Each row of a before or after table is a point. The points were changed in one or more steps. Then noise was added and the rows were shuffled. The steps act on columns, c1 being the first. What was done? A step turns or swaps two columns, mirrors them in a line or flattens them onto one, adds a multiple of one to another, or multiplies or shifts one. Angles are multiples of 10 degrees, from the lower column toward the higher: turns from -170 to 170, lines from 10 to 170 but not 90. Use the fewest steps. Two steps may share a column if one is a turn and the other turns, adds or multiplies; they go together, in the order done. Otherwise the lowest column goes first.
In the rows, 128 means zero.

Before (8 x 3):
[[ 67 128 100]
 [ 85 146 129]
 [170 128 141]
 [100 127 117]
 [ 86 140 103]
 [130 139 185]
 [147 149 154]
 [151 113 178]]
After, 8 rows:
[[ 78 119 103]
 [106 162 171]
 [102 120 123]
 [120 166 145]
 [169 136 141]
 [ 75 144 122]
 [145 138 179]
 [ 87 131 100]]
Steps: turn c2 and c3 by -30 degrees; add -0.7 times c2 to c1

Before (8 x 6):
[[157 120 153 122 136  96]
 [173 128 122 131  96 141]
 [122 137 107 150 112 113]
 [136 154  80 152  90 124]
 [132 140 115 168 144 180]
 [122 145 134 101 177 132]
 [121 100 117 105 134  92]
 [104 122 147 141  98 111]]
After, 8 rows:
[[130 136 145  85  98 172]
 [ 82 127 137 141 105 197]
 [ 67 114 118  28 147 237]
 [176 110 106 192 163 189]
 [ 87 104 131  69 123 187]
 [113 138 132 157 125 156]
 [171 157 123 184 137 154]
 [103 120 130  66 125 172]]
Steps: multiply c4 by 3; turn c1 and c4 by 150 degrees; multiply c2 by -1; flatten c3 and c5 onto the line at 120 degrees; shift c6 by 60

Before:
[[100 127 100 105  74 139 104 119 120  99 100]
 [143 182 139 171 141 176 154 117 152 120 174]
 [155 178 126 134 163  89 142 168 138 118 133]
 [123 146 101 115  82 107 168 118 148 118 168]
 [152 135 148 173  74 106 161 149 166 166 152]
 [123 185 158 131  79 176 165 143 150 151 106]
 [ 68 115 128 135 136 153 130 129 121 136 177]
 [152 121 155  82 145 141 101 121 132 117 146]
 [ 89 177 134 155  89  91 167 119  91 140 132]
 [ 88 105 121  89 146 135 154  86  85 148  94]]
After, 10 rows:
[[172  86  95 162 103 105 120 150 104 126 142]
 [116 103 136 190 108 179 100 119 134 112 173]
 [102 117 142 112 177 120 160 140 152 163 105]
 [134 109 146 131 147 112  95 167 169 139 171]
 [ 90 128 174  81 111 115 106 134 119 125  73]
 [ 90  82 108 147 185 165  81 114 134  91 133]
 [ 62 147 128 125  93 123 127 130 161 119 155]
 [144 114 125  91 112 147 149  91 126 156 145]
 [113  95 144 167 138  70  90 136 170 101 106]
 [156 140 106 156 174 127  87 133 157  82 174]]
Steps: turn c1 and c6 by 30 degrees; turn c2 and c4 by -150 degrees; turn c4 and c10 by 160 degrees; turn c3 and c7 by -160 degrees; turn c3 and c8 by 70 degrees; turn c9 and c11 by 50 degrees; turn c5 and c9 by -140 degrees

Before, 10 rows:
[[152 144 103 120 193 171 139 100 128  83 115 133 118 163 103 140 135  79]
 [189 162 126 143 167 146 130 107 153 119 141 122  77 137 105 126 131 106]
 [110 103 161 114 114  99  59 139  62 171 129  91 139 138 182  68  93 132]
 [137 189 134  97 140 162 172 124 124 108 163 138 130 108 105 150 144 106]
 [155  82 123 152 159 115 120 147  81 118  90 144  89 182 132 111 155 124]
 [130 166 144  99 122 133 171 132 158 106 152  77 166 121  96 153 100 112]
 [103 174 172  85  99 157 135 165 121 123 172  56 142 111  96 147 124  69]
 [111 162 131  92 142 106 137 186 113  91 152  94 146  99 115 137  87  77]
 [179 168 128 114 153 170 168 128 131 136 120  97 139  96  96 136 138  81]
 [ 87 100 144 137 172  65  94 139  90 155  92 134 115 162 144 106 146  93]]
After:
[[102 188 172 140  99 158 116 164 120 109 191 100 142 109  94 135 122 132]
 [150 157 104 146 193 171 118 100 128 163 136 132 119 164 106 131 135 129]
 [112 184 129 154 142 106 120 185 114 142 171 115 148  98 115 127  88 129]
 [128 180 143 140 119 133 150 134 158 131 173 108 166 121  94 151 100 134]
 [180 168 128 113 150 169 146 126 129 116 141 115 139  94  96 128 137 126]
 [110 101 160 133 115 100  38 140  62  84 148 112 138 138 182  72  95 116]
 [152  83 124 138 159 114 100 149  80 153 108 132  91 185 133 111 155 125]
 [ 88  95 144 124 168  65  75 138  90 114 113 130 117 163 144 102 147 124]
 [190 153 126 103 163 144 110 107 153 142 162 124  80 138 104 120 130 128]
 [135 198 135 132 139 164 152 121 121 131 183 134 130 109 103 145 141 129]]
Steps: turn c4 and c10 by 150 degrees; turn c2 and c4 by -30 degrees; shift c7 by -20; shift c11 by 20; multiply c12 by 0.4; flatten c16 and c18 onto the line at 10 degrees

Before, 12 rows:
[[117 175 124 162 141 132 111 129 123 116 113 124  81  97  93 125 126 122
  118 125 146 112  95 124 122 154 116 133  87 108 122 139]
 [144 162 103 168 162 108 107 140 127 126 143 136 150 132 142 124 113 132
  152 123  98 140  81 114 144 119 116 155 151 160 137 106]
 [110 164 137 164 130 142 117 155 128 116 105 120 122 114 109 114 106 173
  116 136 161 128 121 163 170 173 107 129 101  73 136 131]
 [110  68 118 153  91 106 104 129  98  89 152 109 115 138 114  87 188 127
  149 106 146 166 100 133  86 133 156 135 176 101 125 160]
 [127 171 142 132  88 156 114 161 122 109 116 115  83 103 117 148 118 149
  111 144 142 124  84 151 138 171 121 108 133 105 120 124]
 [143 171 133 157 135 170 106 153 151 103  92 114  67 121 117 134 119 159
  114 122 128 111 127 134 157 132 129 123 105  85 113 122]
 [ 89  68 138 143 109  99 135 136 113  96 147 121 134 156  98 100 131 137
  155 152 140 151 139 120  55 100 155 151 140 127  89 144]
 [132 145 148 155 158 124 134 113 115 124 164 120 138 129 125  81 151 134
  136 155 108 161 102 135 130 127 145 135 145 147 135 124]
 [125  58 118 142 122 102 142 157  99 127 148 117 136 139  87  91 177 143
  169 148 106 148 124 128  60 136 147 140 141 107 132 150]
 [140 151 111 171 179 100 116 108 132 131 164 105 161 108 115 102 125 115
  146 149  94 103  91 130 141 125 120 129 183 136 110  98]
 [154 168 128 151 128 165 136 133 133 113 131 129 114 113 119 137 106 158
  113 120 145 151 100 120 152 158  99 117  92  61 102 115]
 [129 165 103 130 180 125 140 123 136 150 172 138 164 134 123 127 147 120
  149 113 123 129  99 149 155 138 149 143 174 148 122 107]]
After:
[[147 159 104 209 163 106 107 138 129 139 144 136 147 133 144 124 115 133
  105 122  98 142 113 117 142 121 118 249 152 161 141 105]
 [140 155 109 212 179 102 117 110 133 110 164 106 162 109 116 102 123 115
  110 148  94 106 100 129 140 123 120 215 183 136 112  99]
 [133 146 148 184 155 124 134 125 114 115 162 120 139 130 124  83 151 135
  119 158 109 160 113 135 128 125 146 195 147 148 133 121]
 [143 169 135 185 138 170 104 173 151 139  92 116  65 121 116 134 115 158
  142 122 127 113 121 135 156 132 129 129 104  87 115 123]
 [117 174 124 198 140 134 112 143 120 128 116 124  79  96  93 126 127 122
  137 123 146 111 103 125 123 156 118 208  87 108 124 141]
 [124  57 118 156 123 104 139 149  98 150 147 116 137 138  83  90 178 145
   87 149 102 150 139 129  59 137 146 143 143 107 130 150]
 [131 166 105 129 180 125 139 103 136 136 174 137 163 138 123 128 145 121
  107 113 121 128 118 149 156 138 148 202 172 147 126 108]
 [108 162 137 198 131 140 116 156 128 146 105 118 122 114 108 114 105 171
  142 136 162 126 124 165 170 171 107 144 104  74 140 129]
 [ 87  69 138 158 110  97 136 168 115 118 144 122 135 153  98 102 130 137
  102 151 143 149 158 120  52 101 156 106 141 128  88 146]
 [157 166 128 173 126 164 137 150 136 126 131 130 114 113 117 140 107 160
  142 123 144 152  93 120 152 159  98 190  89  61 101 114]
 [109  68 119 178  91 107 105 173 101 112 153 109 112 139 109  86 188 126
  108 107 147 166 109 134  81 131 157 199 177 100 127 157]
 [128 172 143 134  90 154 114 171 121 147 115 114  82 103 118 149 115 149
  145 143 144 123  73 151 134 171 121 222 134 107 121 122]]
Steps: multiply c4 by 2; turn c8 and c10 by 60 degrees; multiply c8 by 1.3; multiply c19 by -1; multiply c23 by 2.5; turn c23 and c28 by -70 degrees
